Every row gives one point. To make a cloud, some directions were put in groups of two or more. Within a group, all points are equally far from the middle, so they leave a hole (a ring in 2 directions, a hollow ball in 3). The other directions are filled evenly. Then the cloud was stretched, turned, moved and blurred a little. Count the holes, and give their numbers of directions, smallest first.
In the rows, 128 means zero.

Cloud (14 x 2):
[[106  94]
 [111 121]
 [153 170]
 [117  95]
 [153 138]
 [160 103]
 [ 90 169]
 [151  92]
 [163 109]
 [124 168]
 [142 197]
 [113 155]
 [ 94 145]
 [143 175]]
Holes: 0

Cloud (32 x 4):
[[154  61 160 115]
 [ 83 100 101 158]
 [100 111 150 167]
 [157 102  94  77]
 [169 100 165 100]
 [132 151 167 142]
 [118 105 115  72]
 [ 85 140 144 113]
 [136 156  79 111]
 [145 142  95  86]
 [130 170 135 155]
 [ 94  72 157 109]
 [174 117 106 148]
 [179 141 139 119]
 [175 120 144  89]
 [184  92 142 106]
 [165 124 117 159]
 [124 152 135 170]
 [107  77 120  80]
 [167 103  87  88]
 [139 179 119 135]
 [ 88 101 125 166]
 [ 80 146 106 127]
 [162 132 126  79]
 [125 172  99 114]
 [ 90 142 130 102]
 [103 172 117 122]
 [115 109 169  91]
 [ 78 102 111 106]
 [141 143  68 127]
 [ 92 162 139 137]
 [168  72 131 138]]
Holes: 1 (4)

Cloud (53 x 6):
[[176  88 143 140 103 101]
 [ 99 175  94 134 123 134]
 [ 84 123 102 133  83 134]
 [ 62 160 127 143  91 166]
 [ 58 139 117 113 155 186]
 [109 122 141 190 121 153]
 [ 76 145 105 159  94 139]
 [134  75 118 117 137 181]
 [107 112 158 170 157 117]
 [ 83 127 191 125 134 141]
 [163 119 165 160 116 119]
 [114 152 114 154 158 183]
 [118 131 170 174  72 129]
 [ 79 129 164 143  95 109]
 [ 88 178 135 116 105 186]
 [158 146 141 141 149 145]
 [101  98 125 169 128 110]
 [161  59 152 136 140 135]
 [164  91 120 107 162 111]
 [ 57 139 131 142  93 152]
 [153 120 160  87  88 126]
 [ 93 126  94  96  93 155]
 [ 94 163  84 143 123 141]
 [ 86  70 147 115 153 137]
 [109 165 128 136 126 109]
 [124  74 158  86 130 123]
 [171 115 118 103 160 160]
 [140 176 126 121  79 159]
 [125  73 159  96 102 126]
 [144 160 108 139  75 163]
 [111 173 150 103 112 175]
 [112 140 125 135 162 201]
 [ 80 129  98 113 185 176]
 [ 93 133 121  94 193 155]
 [151 103 175  99 147 153]
 [144 155 126  91  83 163]
 [118 148 146 128 184 164]
 [ 75  90 132 112 115 146]
 [176  78 140 119 148 114]
 [120 130 131 117 107  88]
 [123 108 175 136  64 148]
 [ 75 151 121 106 178 182]
 [142  98 128 163 127 173]
 [106 133 169 124 184 151]
 [ 87 144 105  76 136 155]
 [142 151 148 149 153 137]
 [102  99 165 170 153 163]
 [ 91 153 143 108 183 172]
 [148  84 183 114 141 150]
 [112 147  73 124 111 133]
 [ 91 167  90 114 106 137]
 [121 145 101 126 159 116]
 [120 141  70 125 126 133]]
Holes: 3 (2, 2, 2)

Cloud (76 x 8):
[[ 91 151 113 148 136 120 155  66]
 [171 174 150 128  64 111 124 112]
 [ 67 139 143 125 108 158 162 117]
 [113 121  80 169 153 139  91 125]
 [124  94 127 176 111 134 162 115]
 [120 155  90 117  95 156 149 110]
 [ 93 106 115  99 138 164 170 130]
 [125 135 163 190 120 120 103 154]
 [106  97 132 100 154 130  75 150]
 [112 176 100 131  93 129  95  86]
 [146 106 189 127 127  98  87 141]
 [154 113  70  92 158  96 132 117]
 [146 102  75 121 157  77 132 101]
 [108 140 181 134 116 136  76  81]
 [156 169 108 134 129 146 177 164]
 [206 112 108 141 140 120 152 146]
 [ 95 178 102 150 135 115 130  73]
 [131 164 165 129 131 180 120 148]
 [ 94 109 115 121 149 139 166 179]
 [185 134 110 141 155 152 149  70]
 [122 160  96 114 119 180  91 122]
 [101  91  95 158 168  92 139 146]
 [173  99  93  82 144 109 104 111]
 [ 77 134 150 121 113 101 123  73]
 [125 119  82 154 187 129 144  95]
 [169 106 173 145 128  79  96  86]
 [157  78 158 147 140 114  75  96]
 [151 194 129 138 110 157 152 153]
 [ 80 127 144 139 138 123  64 121]
 [168 159 170 102  79 132  84 124]
 [122 158 166 139 152 127 160 157]
 [111 108 127 174 152  97 145 171]
 [ 81 137 118  95 150 154 177 116]
 [ 99 158 104  79 126  87 107 154]
 [110 128 127  79 104 167 127  99]
 [ 99 175 122 111  95 108 115 179]
 [146 108 171 139 145 156 149  66]
 [157  75 175 149 139 151 112 128]
 [138 135 121 203 131 135 137 153]
 [108  88 111 147 159  70 151 142]
 [153 107 139 176 141 164  89  95]
 [181 128 129 110 101 124  67  89]
 [112 157 122 109  61 143 118 135]
 [115  99 106 149 114  69  76 124]
 [185 164 108 141 153 135 153 148]
 [148  98 179  94 129 150 129  83]
 [ 62 149 146 117 128 106  88 121]
 [ 98 118 135 136 103  75 121  81]
 [143 181 159 110  61 120 128 135]
 [ 93 124 106 167 166 132  89 123]
 [174 112 150 159  85  86 129 103]
 [158 143 167  92 148 135 181 111]
 [ 99 173 101 163  92 127 120 104]
 [172 139 131 160 103  66  94 148]
 [121 116 125 144 108 103  61  81]
 [135 179 174 175 115 115 136  88]
 [112 171 129  64 132 102 109 107]
 [136 130 168 171 132 156 180 105]
 [171 139 138 147 106 114  54  92]
 [132  98 168 147 129 128  60 103]
 [ 82 115 159 102  97  84 132 110]
 [149 102  74 151 129  96 121 168]
 [ 72 131 119 107 152  99 125 166]
 [141 114 101 128  82 103 121 102]
 [126 144 190 137 122 169 133  77]
 [169 117 101 118 133 160  71 131]
 [147 166  86 147 163 162 128  92]
 [166 115 139 192 128 155 152 115]
 [147 170 140 104 134 114 182 156]
 [146 160 166 155 155 100 160  83]
 [158 149 149 178  81  96  86 130]
 [100 104 165 111 114 119  86  79]
 [190 106 106 158 153 150  97 115]
 [142 148  89 112 113  97 180 110]
 [144 134 114 176  89  98  88 162]
 [136 111 194 142 100 126  87 150]]
Holes: 3 (2, 2, 4)

Cloud (94 x 9):
[[185 115  94  97 132 152  94 146 132]
 [ 96  82 167 117 160 118 148 115 129]
 [204 153 151 142  72 150 153 133 152]
 [131 124 142 100 157 129 162  80  91]
 [ 87 164 117 141 137 176 174 116 126]
 [197 105 173  99 148 135 142 158 164]
 [142 150 160 139 147 145  68 132 140]
 [210 119 143 145 130 123 127 171 118]
 [172 159 105 151  92 174 138 115 162]
 [121  74 108 109 132 166 139  75 101]
 [119 105 104 132 113 187 103 115  81]
 [103 104 123 184 114 130 143 114  87]
 [123 154 113 103 175 176 141 137  71]
 [125 155 120 126 127 180 161 178 122]
 [177 131 173 163 110 172 131 114 149]
 [ 92 118  78 139 130 151 157 142  80]
 [133 134  96  98 151 103 160 131 153]
 [165 141 171 126 181 147 140 132  95]
 [177 119  85 111 116 118 112 149 160]
 [ 82  99 113 136 137 128 153 165 108]
 [143 113 168 106 170 143 181 126  96]
 [167 153  97 110 146 114  67 117 152]
 [155 151 139 154 142  97 142  81 164]
 [108  79 108 104 130 171 137 110  96]
 [180  90 116 126 111 132 166 105  80]
 [183 118 170 114 163 135 138 160  95]
 [ 80 163 108 138 101 150  96 111 122]
 [121  72 129 141 142 173 155  54 121]
 [198 130 146 122 119 106 114  66 151]
 [175  99 149 130 137 179 126  73 132]
 [111 112  89 154 154 159 212  88 101]
 [174  78 106 128 105 119 152 100 163]
 [103 168 125 124 132 167 154  85 128]
 [136 180 110 101 149 142 127 114 157]
 [151 121 142 116 187 129 111 166 117]
 [144 127  88 189 127 158 108 115 117]
 [100 132  95 148 171 204 152  91  99]
 [184 130 128 105 159 143  72 114  99]
 [200 157 162 117 155 135 165 141 164]
 [160 171 167 151  90 146 156 115 134]
 [171 108 130 141 144  94 112  82 165]
 [129 134 162 171 150 168 127 121 140]
 [145 128 112 114 192 142  95 146 117]
 [155 135 178 111 140 107 151 193 151]
 [166  98 163  98 166 148 138 108  92]
 [161 176  71 169 123 133 109 100 109]
 [151 114 116 162 123 146  76 128 140]
 [191 125 112 121 147 130  97 166  92]
 [150  88 101 173 134 172 194 111 113]
 [220 141 130 111 154 148 149  92 143]
 [129 133 159  94 111 175 116 120 142]
 [159 158 117 102 105 140 105 195 143]
 [149  97 161 140 138 143 150 182 126]
 [ 82 142  66 153 158 165 144  71  84]
 [199 110 117 124  79 117 107  92 116]
 [171 101 139 111 147 151 167 126  70]
 [172 158 180 133  83 135 107 103 153]
 [142 154 150 122 142 170 175 130  74]
 [159 152  81 154  82 148 101  75 111]
 [184 155 129 124 159  82 101 127 158]
 [147 161 130 122  77 174 120 150 138]
 [130 160 154 125 156 159 156 109  72]
 [118 129 139 115 151  77 112 106 114]
 [100 123  84 120 136 108 146 151 105]
 [155 158 129 140 116 201  85 109 101]
 [193 167 108 128 141  89 121 114 106]
 [170 113 120 162 100 163  95 104  80]
 [176 119  79 155 137 158 195  87 117]
 [191 110 154 124 182 145 157 109 129]
 [111 184 124 100 166 137 103 147 138]
 [132 173 129 112 128 155 137 169  76]
 [142  56 143 133 152 125 139 105 127]
 [155 125 142 162  84 108 177 120 141]
 [188 198 152 144  99 158 100 119 125]
 [ 85 122  72 145 169 174 143  59  96]
 [155 120 157  97 168 140 114 132  76]
 [143 197 140 123 129 133 135 120  95]
 [193 129  94 151 127 109 121 140  90]
 [173 136 154 142 124 100 114  83 177]
 [137  85  94 125 120 187 122 113 106]
 [141 122 157  75 122 163 134 153 121]
 [124  91  77 174 111 122 148 118 124]
 [159 169 139  92 108 131  56 137 142]
 [105 160  71 142 146 138 151 111  77]
 [204 147 122  96  81 126 138 145 137]
 [103 131 114 144 158  97 172 143 110]
 [176 136 100 113 146 181 134 163  83]
 [155 142 160 151  92 153 162 156 169]
 [150 126  91 171 115 163  87 127 123]
 [120 129 141  97 160 128 194 123 133]
 [177 104 153 165 127 147 112  87 146]
 [158 150  88 120 185 170 116 134  94]
 [129 171 137  90 144  96  86 144 122]
 [151  81 144 111 178 148 183 133 119]]
Holes: 3 (3, 3, 3)
